Each point is reached from the start by the listed moves, each made once or not at all, plus a little noise. Say if it took an odd or an even number of moves. Then give how often each move was made.

Moves:
(1): [ 3.21  1.01 -0.12  0.40  1.07  0.96]
(2): [-0.67  3.34  0.16 -0.40 -0.86  0.19]
(3): [ 0.22 -0.01  2.30 -0.35  0.32 -0.15]
Start: [ 1.64 -0.91  0.29 -0.19  1.61  1.51]
Points:
[ 4.32  3.54  0.23 -0.12  1.92  2.83] => even (1, 1, 0)
[4.90 0.17 0.22 0.06 2.63 2.77] => odd (1, 0, 0)
[ 1.52  2.40  2.70 -1.18  1.07  1.32] => even (0, 1, 1)

Moves:
(1): [ 2.41  0.33 -0.12  1.51 -0.88  0.06]
(2): [-0.28  2.72  0.76  0.02  0.06  1.45]
(3): [ 0.63 -0.26  2.37 -0.07  1.04 -0.38]
(4): [-1.73  0.24  0.63  2.45  0.00 -0.15]
(5): [ 0.38  0.68 -0.62  0.06  2.14 -0.11]
(6): [-0.12 -1.24  0.12  0.12  0.39  2.22]
Start: [ 0.47  0.41  0.99  0.17 -0.14  0.29]
Points:
[1.26 3.58 3.46 0.20 3.13 1.43] => odd (0, 1, 1, 0, 1, 0)
[-1.37  2.81  1.96  2.73  2.45  3.83] => even (0, 1, 0, 1, 1, 1)
[0.82 2.90 4.10 0.20 0.96 1.29] => even (0, 1, 1, 0, 0, 0)
[0.96 2.35 3.65 0.13 3.37 3.45] => even (0, 1, 1, 0, 1, 1)
[ 1.08  3.79  2.22  4.11 -0.97  1.75] => odd (1, 1, 0, 1, 0, 0)

Moves:
(1): [ 4.39  0.33  0.39  0.76 -0.14 -0.84  1.09 -0.60 -0.82 -0.08 -0.75 -0.29]
(2): [-0.41  3.53 -0.03 -1.31 -0.34 -1.34 -0.22 -0.08  0.78  1.04 -0.26 -0.25]
(3): [-0.57  0.18  4.14  0.96 -0.30 -0.55 -0.11 -1.04  1.55  0.47  0.28  0.57]
(4): [-1.49  0.10  0.22  2.75  0.95 -1.84 -1.57  0.27 -1.07 -1.06 -0.58 -0.66]
(5): [-0.17  0.21  1.02 -2.61  4.33  0.79 -0.19  0.87 -0.07 -0.81  0.27  0.76]
(6): [ 0.41  0.79  0.14  1.72  0.06  3.12  0.03  0.04 -0.35  0.15 -1.39  0.53]
(7): [-0.30  0.21 -0.73  1.48  0.17  0.24  3.30  0.84 -1.36  1.80 -0.01  0.06]
(8): [ 0.18  0.31  1.35 -0.01 -0.79  0.73 -1.82  5.91 -1.14  0.86  1.90  0.36]
(9): [ 0.55  0.46 -0.95  1.34  0.41 -0.34  0.15  1.38  2.70 -0.46 -0.06 -0.01]
Start: [-0.17 -0.32 -0.54 -2.01  0.24  0.64 -1.25  0.72 -1.28 -1.07  1.73 -0.22]
Points:
[-0.48  0.51  3.70 -2.20  4.74  0.62 -1.40  1.83  2.91 -1.85  2.25  1.27] => odd (0, 0, 1, 0, 1, 0, 0, 0, 1)
[ 0.73  1.55  1.03 -1.63  4.25  4.85 -3.23  9.02 -0.36 -1.62  2.29  1.44] => even (0, 0, 0, 0, 1, 1, 0, 1, 1)
[ 3.22  2.00 -0.33  3.49  5.99  1.82  1.47  3.49 -2.14 -1.41 -0.73  0.14] => even (1, 0, 0, 1, 1, 1, 1, 0, 1)
